Every row gives one point. To make a cloud, some directions were put in groups of two or more. Within a group, all points are equally far from the middle, so they leave a hole (a ring in 2 directions, a hollow ball in 3). The other directions are filled evenly. Then the cloud was stretched, turned, moved and blurred a little. Count the holes, and give their numbers of directions, smallest first.
In the rows, zero is written as 128.

Cloud:
[[161  88]
 [153 119]
 [118 117]
 [114  95]
 [146  49]
 [180 124]
 [176 151]
 [128 152]
 [187 116]
 [113 145]
 [184 172]
 [102 121]
 [208 130]
 [ 66 123]]
Holes: 0

Cloud (27 x 4):
[[161 171 170  73]
 [106 137  65  87]
 [159 165 157 156]
 [110 116  73 109]
 [172 169  96 131]
 [ 95 139  76 121]
 [103 126 117 150]
 [130 154 102  45]
 [155 185 158 146]
 [165 128 192 114]
 [123  93 148  67]
 [ 91 142  87 131]
 [120 143 103  44]
 [ 85 149 100 135]
 [158 178  78  95]
 [138  87  95  81]
 [150 194 123 145]
 [138 202 138 139]
 [106 113 173 105]
 [146 164  93  53]
 [ 96 154  69 111]
 [180  99 155  78]
 [188 117 158  76]
 [ 81 159 110 134]
 [171  89 114  86]
 [184 153  94  93]
 [142 197 162 130]]
Holes: 2 (2, 2)

Cloud (48 x 6):
[[108 117 218 110  83 140]
 [ 73  78 183 152 132 114]
 [154 185 126 158 162 155]
 [116 129 138 179  90 185]
 [143 133 122  71 193 143]
 [106  56 128 164 123 108]
 [118 151  50 104 160 142]
 [168 122 162 165 149 198]
 [ 76 146 135  79 153 171]
 [160 148  58 130 157 119]
 [147 178  78 143 121 163]
 [135 135 155 193 110 115]
 [110  70 154 158 170 173]
 [107 153 212 142  96 175]
 [176 110 196 160 120 178]
 [110 131 195 116 163 187]
 [122 142  75  63 127 140]
 [ 93 184  99 115 118  99]
 [ 98  49 134  99 131 121]
 [173  85 153  97 175 156]
 [171 182 104  80 129 130]
 [111  57 178 148 118 104]
 [ 95  59 192 117 129 128]
 [147 190  98 142 166 121]
 [103  71 113  89  87 144]
 [ 91  87 152 154 130  81]
 [188 134 152 117 138 203]
 [131 123 163 171 174 110]
 [100 104 200 124 172 148]
 [146  63 138 159 155 112]
 [146 145 188 172 149 117]
 [201 113  97 136 141 170]
 [186 122 140 139 138  93]
 [ 95 156 129  58 116 134]
 [177  88 138  84 135 127]
 [154 153 115 155 140 203]
 [ 78 174 151 145 100 104]
 [166 124 111 168  83 157]
 [117 149 178 170  69 161]
 [162 145 125 115 201 181]
 [162  65  99 122 148 182]
 [162 122 148  93 194 173]
 [134 132 197  99 129 198]
 [164 131 204 145 123 190]
 [117 103 134 190 152 156]
 [124 111 219 112 135 174]
 [ 96  83 133 138 121  76]
 [122 184 108  82  96 122]]
Holes: 1 (6)

Cloud:
[[158 161 143 148 136 103 167 205 162]
 [116 123  94 196  78 138 140 110  80]
 [144 111 159 134  67 113 188  97  65]
 [167 159  65 180 136 136 169  78 129]
 [171 115 128 153 108 119 206 101  62]
 [135  81 172 135  85 123 106  82  77]
 [199 125 121 187 115 171 140 138  71]
 [136 170 170  72  87  90  57 132  91]
 [126  93 199 125  68  98  99 157 135]
 [ 38  94 161 171 132 111 157 111 116]
 [106 115 162 137 156 124 194 171  88]
 [203 134 115 113 166 107 190 103  80]
 [139  97  79 140 170 103 184 136 144]
 [153  96 121 191 156 174 166 114  66]
 [ 51 146 164 144 197 120 120 112  94]
 [114 124 176 149  42 125  86 114 133]
 [138 101 142 153 104 106 180 112  54]
 [142 124 141 121 179 150 190 114  85]
 [136 141  96 159 181  70  91 160 194]
 [132 123 104 124  82 118 165 192 121]
 [160 151 183 163 143 144 192 140 114]
 [149 127  76 154 148 139 106 109  73]
 [142 164 119 147 115 128  52 173 138]
 [ 88 139 108 202 165  88 124 124 172]
 [ 89 100 140 160  85 146 179  72  90]
 [128  99  81 162  82  82 103 187 129]
 [102 119 116 123  52 121 138 149 104]
 [203  87 123 141 131  80 162 112  92]
 [149 152 172  99 142 117  84  67  83]
 [ 85 159 202 124 111  88 142 156  93]
 [142  88 176 127 121 113  95 199  96]
 [149 139 182 120 107  88 102 240 147]
 [ 76 134 125 138  99 154 181 118  83]
 [ 80 136 118 175  86 104  83 188 177]
 [108  60 128 139 112  73 150 184 130]
 [126 106 119 121 107 152 200 143 131]
 [203 123 180 174  52 111  92 153 126]
 [123 133  70 133 153 119  73 141  99]
 [157 136  89 137 186 121 106 193 140]
 [116 152 120 166  73 111  83 207 152]
 [144  90 104 148 100  68 126 124  79]
 [226 161 148 170  58 119  74 114 103]
 [107 165  87  97 128 103 141 115 147]
 [ 89 116  96 127  77 131 155 151 129]
 [196  70 137 125 104  84 125 139 113]
 [146 136 134 124 124 135 208 142  73]
 [199  87 151 156 125 135  97 129 129]
 [142 122 150 119 179 148 182 138 132]
 [128 158 163 146  49  94  76 137  89]
 [156 117 201 110  67 165 105 157 130]
 [196 157 185 136 135 108  78 113  98]
 [148 180 103 143 107 130 140 180 168]
 [175 157  84  95  84  73 114 113 151]
 [ 70 120 150 135  86 136 150 132  71]
 [114 140 169 102 155 103  56 110 104]
 [147 131 185 144 158 145 188  84  90]
 [131 159 184  70  77 139 113 111  67]
 [167 165  66 128 166 111 153 149 147]
 [210 101 119 177  59 118 119 169 131]
 [128 178 183 169  71 107 122 148  96]
 [156 169 167 201  99 137 122 158  95]
 [ 70  70 136 167  95 145 162 155  93]
 [120 169  73 152 176  93 124 136 175]
 [142 175 164 156  28 130  98 146 109]
 [ 91  67 143 130 110 159  94 133  91]
 [188 153 182 147 160 121 158 157  84]
 [133 166 196 169  88  71 119 189 105]
 [213 138 172 182 138 105 146 114 102]
 [110 129 141 127  60  53 123 135  90]
 [142 134 149 198 125 125 180 165 158]
 [ 97 106 140 156 197 108 197 185 127]
 [ 85  92 166 106  96 190  92 110 115]
 [113 177 131 108 134  70 104 156 180]
 [121 131  91 214  54 180 146 124 101]
 [124  71 158 180  89 181 159  88  64]
 [182  95 150 193 133 161 154 121  72]
 [130  65 104 178  90 118 134 178 119]
 [128 170 178 132 187 109 131 142 123]
 [156 125 173 189  85 135  92 190 115]
 [117 131  97 198  95 149 135 189  99]
 [ 75  79 157 153  80 146 145  84 129]
 [110 154 120 164  94 104 123 146 183]
 [159 169  99 123 137 101 125 152  61]
 [176 113  59 155 134 177 108  76 110]
 [141 127 146 131 145 155 196 118  61]
 [173 110  80 102 122  46  81 141 110]
 [108 129 205 116  54 146  93 137 107]
 [162  99  94 100  91  94 132 172 144]
 [153 125 202 100  67 108 115 176 153]
 [126 195  93 121 141  61 152 175 129]]
Holes: 2 (3, 4)

Cloud:
[[114 103 154 108  47 115 134 127 203]
 [108  37 111  91 143  78 167 136 162]
 [ 71  77 100  95 137  95 164 134 166]
 [110  93 150  96  74  85 101 188 221]
 [ 74 128 163 136  59 123 179 128 151]
 [ 98 138 165 147  91 146  74 147 203]
 [107 102 108  94 102 148 119  53 100]
 [121  62 133 165  93  66  80 165 150]
 [ 88 124 162 202 117 192  51  86  84]
 [ 62 179 186 165  71 102  79 133 104]
 [144  70 136 115  76 107 168 144  97]
 [156 124 152 208  99 156 102 160 101]
 [153  64 148 126  74  68 153 121 142]
 [110  40 108  83  55  58 129 166 179]
 [110 140 195 139  66 167 117  86  98]
 [128 141 117  81 119 144 142 168 166]
 [109  75  93 146 153 128 136 125 119]
 [127 159 152 107  97 128 144 122  79]
 [159  67 118 107  84 175 145 136 120]
 [ 78 171 129 110 147 167 139  83 165]
 [ 85  78 166 106 167 110  93 132 182]
 [ 85  84 113 146  99 142 103  55 148]
 [ 91  91 193 118  72 147 139  92 148]
 [ 99 121  99 173 138 171 142  55 161]
 [ 94 216 168 150 104 166  87 110 105]
 [121 146 146 141  84 204  90  99  88]
 [127 111 139 147 131 215  88  59 104]
 [ 88 165 102  67 122 140 125  66 185]
 [135  49 137 135 148 185 131  89 130]
 [ 82 160 138 128 177 144  54 111 173]
 [164 115  97 144 115 132 103 149 164]
 [110 159 137 102 153 116 188 130 112]
 [170 115 112 158  82 152 148 121 142]
 [ 77 109 126 142  88 102 121  63 138]
 [ 57 110 166 102 113 126 103 101 186]
 [141 120  99 163 131 131 153 168 134]
 [129 189 152 139 100 202 163  86  81]
 [131 121 137 113  92  70 201 152 204]
 [163  53 151 107 130 150  71 137 132]
 [123  51 104 119  95 119 125 194 164]
 [124  56 118 111 110 105 137 128 241]
 [ 76 117 104 169  86 113  99 143 117]
 [103 121 197 188  69 165 113  87 114]
 [ 97 128 149  77 130 180 122 104 101]
 [181 119 175 138 145 174 198  86 107]
 [109  60 152 115  58 141 124 157 120]
 [ 95 181 149 145 103 155  91  65  92]
 [120 103 185  70 109 157  62 175 138]
 [ 96 130 181 105 148  95 111  88 154]
 [144 115 139  82 155  81 125 164 152]
 [108  96 121 121 153  79 143 190 167]
 [103 143 122 171 151  82 166 135 170]
 [148 155 145 196  79 120 157 140 148]
 [136 111 112 162 180 174 163  85 140]
 [ 77 131 194 155 124  95 111 110  67]
 [156 158 179 147  88  89 107 153 119]
 [111 131 217 138 123 141  63  93 118]
 [ 64  91 166 151 125 144 188  81 103]
 [106  56 185 136 128 153 164  92 134]
 [123  53 182 131  64 126 101 146 152]
 [120  56 148 124 175 151  93 136 147]
 [ 75  92 161 132 141 202 100 122 100]
 [ 89 122  74 138  97 113  38 148 143]
 [ 90  90 147 187 115 106 144  79 122]
 [ 82 138 128 181  89 191 120  69 132]
 [117  82 122 151  76 107 162 149  94]
 [114 116 105  61 115 179  99 119 114]
 [ 91 136 115 137 131 209 107  93 177]
 [106 123 128 128 120 182 143 173 134]
 [152  59 149 159  73 114 132 134 134]
 [138 167 142 107 130  75 161 132 137]
 [104 131 121 137  47  96  98 139 137]
 [102  88 227 186  94 121 106 171 135]
 [185 158 143 143 103 127 193 100 144]
 [113 102 150 120  50  72 187 150 170]
 [ 96 159 127 143 157 191 149 103  74]
 [ 65 151 138 182  93  91 149  94 126]
 [149  79 180 104  83  74 129 128 171]
 [111  96 209 152 118 129 133 204 140]
 [116 114  80 149 157 139  78  97 162]
 [151 153 180 148 156 165 152 129 157]
 [ 57 113 130 177 152 141 138 121 119]
 [134 120 236 161 153 162 122 133  93]
 [136  72 118  90 125 120 205 167 131]
 [146  67 156  51 107  78 150 160 205]
 [121 104 135 170  69  77 117 173 165]
 [146  18 111 127 106 115 132 110 162]
 [140  97  79 123 139 137 179  90  98]
 [ 93  64 123  76  99 170 133 160 183]
 [ 74 130 120  45 138 132  94 136 169]
 [ 77 132 159 144  93 110  81  82  96]
 [ 82 157 109 152 112 176  83  65 160]
 [ 94 113 216 166  85 162 169  75  99]
 [141 115 155 165 109  85 167  96  75]
 [166  67 118  97  70 129 132 134 123]
 [ 55 168 164 169  96 128 125 167 142]]
Holes: 2 (3, 4)

Cloud (88 x 9):
[[163 143 130 135  89 129 128 104 151]
 [208 122  94 102  86  75 116 152 132]
 [137 162 139 164 177 109  91 164 138]
 [140 125  89 159 169  16 135 135 197]
 [183  84 169 141 160 107 126  52 134]
 [ 72 147  95 186 187  88 129 175 150]
 [110 108  88  93 135 135 124 167 103]
 [171  74 144 100  87 188  87  90 108]
 [ 62 118 119 165 197 107 121 171 192]
 [159  67 180 184 144  88 157 131 150]
 [106  90 179 143 105 130 243 158 163]
 [179 130 119 168 145  99 116 206 158]
 [219 100 109 104  70  81 100 105  89]
 [182 128 128 121  87 116  45 114 138]
 [162  87 108  87  79 100 124 185 168]
 [155 110 139 147 152 131  33 117 127]
 [ 98 146 143 152 155 119  57  96 108]
 [116 126 114 177 162  89 148 175  75]
 [135 101  91  72  84 127  94 154 106]
 [114  62 127  86 116 116 123 113 192]
 [121  77 198 170 144 106 154  99 146]
 [137  77 177 148 183 117 203 112 134]
 [107 116  59  99 152 109 172 157 118]
 [102  74 117 171  67  97 163 152 125]
 [147  88 117 123  55  94 127  98 154]
 [125  49 125 162  56 103 143 133 144]
 [ 91 110  98 115 173  80  86 163 196]
 [ 88 104 151  93 129 134  93 138  62]
 [ 56 128 103 158 119  90 132 177  95]
 [114  66 158 115 151 130 192 107 136]
 [146  69 160 113  89 148 149 201 162]
 [ 78 117  98 166 171  74 185 148  97]
 [ 93  55 154 180  98 101 219 176 135]
 [158  37 129 122  63 137 137  82 138]
 [ 97  83 154 109 103 140 176 112 188]
 [177  52 116 148 116 112  61 123  92]
 [130  70 111 103  74 157 142 175 172]
 [ 45 124 158 159 125 119 151 134 101]
 [171  52 121  98  94 168 100 132 150]
 [ 99 114 170 126 100 177 148 148 163]
 [ 69 126 139 170 182 154 136 169 135]
 [173  97 171 176 128  86 189 151 137]
 [149  79 174  83  63  67 125 113  95]
 [187 128 164 109  84  77 154 118  93]
 [134  71 159 118 100 184 109 151  79]
 [100 116 114 136  81  97 111 183 155]
 [125 189 145 123 139 104 140 155 157]
 [212  57 147  89 132  98 135 123  58]
 [172  69 114 100 102  96 187 153 118]
 [101 126 139 113 119 100 168 153 188]
 [150  58 164 134 146  93 173 123 197]
 [114 151 160 105 114  50 164 145  95]
 [136  72 121 146 101 107 174 117 199]
 [192  66 166 122 162 115 157 109  78]
 [ 67 145  95 164 166 137 115 176 164]
 [ 74 109  92 108 136  81 103 191 110]
 [203 128 153 141 103 108  63 119 139]
 [ 75 103 199 182 163 144 135 127 144]
 [109  66 140  97 142  66 110 169 170]
 [133 101 185  84 170  97 146  96 106]
 [106 115 187 185 124 124 218 147 170]
 [152 104  96 151  63 117 108 107 172]
 [158 163 127 144 135 147 126 142 138]
 [ 72  80 179 168  75 140 177 122 114]
 [182  66 131 138 182  98 128 102 191]
 [187 122 160 138 106 138 121 139  76]
 [146  83 154 101 105 153 148 195 119]
 [ 99  89  79 102 157 100  57  77 119]
 [139 104  95 172 136  27 160 167 189]
 [107 114 134 136 121 109 103 178 216]
 [145 134 124 107 108 131 157 175 138]
 [114  88 164 104 118 163 120 159 169]
 [129  93 100 184 137 128 208 175 115]
 [147 162 161 109 159 101  79 145 146]
 [ 84  70 126 128 145  76 191 148 131]
 [140  75 149 177 144  72 132 118 181]
 [152 107 115 157  92  88  63 110  92]
 [ 99  80 131 119 151  69  95 133  77]
 [108  98 149  77 116  74 174 147 103]
 [137  76 132  94 163 111 115  88  99]
 [162  84  81 118 126 137 113 164 138]
 [160  36 116  94 162  88 132 181 150]
 [163 107 167  95  83  67 173 195 111]
 [142 114 137 105 160 114 163 124 197]
 [138 125  95 138 121  83 135  62 157]
 [ 87  81 128 104 165 143 134  86 148]
 [207 105 186 140 127 151 165 113  98]
 [131  38 114 121 131 120 133 105  82]]
Holes: 1 (4)

Cloud (103 x 9):
[[140 101  75 147 173  58  68  90 120]
 [113 115 117 184 108 171  43 112 164]
 [ 98 156 149 109  79 124 128 160  28]
 [ 73 110 129 112 182 100 103 159 168]
 [151  74 119 162 101 147  92 120  73]
 [ 78 119 172 157 179 154 131 194 161]
 [ 83  74  96 144 203 106 130 171 113]
 [ 64 162  94 110 159  86  96 107 126]
 [ 64  57 127 156 113  87 113 144 139]
 [135  62  92 113 138 202  85 137 143]
 [128 130 106 134 194 172  81 101 113]
 [186 126 130  81 137 119 124 127  67]
 [ 77 175 115 198 124  63  83 107 103]
 [ 47 114  97 143 181 113 134 147 167]
 [ 81 121 150 140 157 156 119 137 195]
 [159  42 130 121  91 160 102 172 188]
 [ 87 105  84 193 175 146 129 162 127]
 [120 121  70 134 114  80  41 157  94]
 [ 55 120 102 183 171 117 122 183  94]
 [116 154  97 204 102 113  66  76 138]
 [145 161 107 164 128 131  48 139 141]
 [146  78  52 128 159  71  77 144 140]
 [114 148 134 148 179  56 185 168  70]
 [ 77 121 160 194 166 167  99 152 147]
 [153 160 124 159 147 153  66 147 144]
 [ 86 107 135  97  63  99 130 160  88]
 [114 140 164 116 108 154  77 118  45]
 [ 94 139 113  79 158  94 156 167  73]
 [ 36 155 123 118 121 145 154 149 122]
 [ 82  91  73 150  92  93  56 118 176]
 [115  87  99 133 186 162  68  83 128]
 [108 180 134 149 158 126 139 113  30]
 [117  73 152 163 110 176 102 189 124]
 [126  92  72 176 135 100  63  68 180]
 [107  76 194 122 128 133  92 161 142]
 [136 102  78  88 120 173  51 131 118]
 [152 174  76 129 109 129 135 115  65]
 [163 127 105 169 110  74  62 136  67]
 [219 122 127 121 111 129 116 120 114]
 [148 101 111 122  60 153 133 184  99]
 [159 117  78 126 172  47  78 115 178]
 [134 145  87 134 119  38 132 141 165]
 [199 145 117 123  81 110  82 101 150]
 [110  91 134 118 132 146 114 143 214]
 [115 113 116  51 107 133 121 135  74]
 [128  64 154 122 164 124 139 131  88]
 [106  83  80 170 144 175 140 150 126]
 [146 137  99 114  77 133 170 130 124]
 [123 118 167 195 144 130  93 152  90]
 [143  54 116 144 117 176 141 121 150]
 [129  96 107 194  86  88  69  93 148]
 [166 116 113 104  76  95 111 157  40]
 [137 130 116 138  54  81  86 131  48]
 [130 125 125 127 191 179 105 178 134]
 [107 148  94 193 187  60 144 127 115]
 [117  55  98 171  83 109  63 109 111]
 [128 119  81 152 143  39 148 136 152]
 [ 76 138  87  90  99  77  74 125  79]
 [127  88  66 180 106 125  85 153 125]
 [129 153  80 138 198  49 133 172 106]
 [ 96 179 169 115 158 114 129 140 110]
 [150  74 134 151 173 149 157 154  96]
 [ 65 123 121 134 177 109  61  91 140]
 [139 158 116 119 204  92 103 114 119]
 [ 87  94  61 166 169 116  57 126  85]
 [122 111  87 106  70  59  79 152 142]
 [105 116  94 133 182 154 110 117 196]
 [ 74 152 103 139 129  95 128 162 170]
 [185 133  74  78 121 101  69 145 104]
 [ 78 143 121 117 140 108  73 179 107]
 [ 86  90 158 135  66 156 140 161 135]
 [116 141 121  97 122  62 161 123  97]
 [178 121 147  87 163 100 111 123  89]
 [139  99  96 184 108 133  79 110  68]
 [183 134  89 134  64  95 122 142 101]
 [112  86 135 156 181 121 146  99 104]
 [140 116 152 145 115 200 144 153  73]
 [ 92  85 110 117  56 124 103 166  84]
 [115  37 103 124 171  98 100 160 162]
 [153  47 104 135 139 179  76 118 167]
 [ 85 126  94  85 107  67  93 141 107]
 [134  89 194 142  98 108  96 148 102]
 [ 57 122 124 103 152 112 167 172  62]
 [162 128 123 120 159 143  64 190 130]
 [157 127 153 120  68 113 171 164 141]
 [109  59 131 118 163 155  84 181 114]
 [113 150 174  95 185 132 128 184 105]
 [171 183  97 128  86 116 116 145 112]
 [156  86 147  63 104 118 134 185  68]
 [150 113  83 140 172  71  71  78 124]
 [102 100 158  73  87 160 105 145  77]
 [ 80  85 164 183 120 143 122 185 151]
 [ 62 165 141 121 132 177 171 161 104]
 [100 119  44 138 163  87 128 121  97]
 [ 88 110 173 155  72 180 118 114 122]
 [112 111  83 127 185 100 151 174 173]
 [165  84 108 148 106 147  34  96 176]
 [181 125  62  96  99 121 105 165 140]
 [ 45 138 115 133 187 144 131 149 151]
 [184 186 131 131 143 119 140 150 104]
 [156  62 124 169 165 103  99 114 198]
 [147 142 181 116  77 129 164 185 138]
 [ 75 116 171 174 167 156 187 157 111]]
Holes: 2 (4, 4)
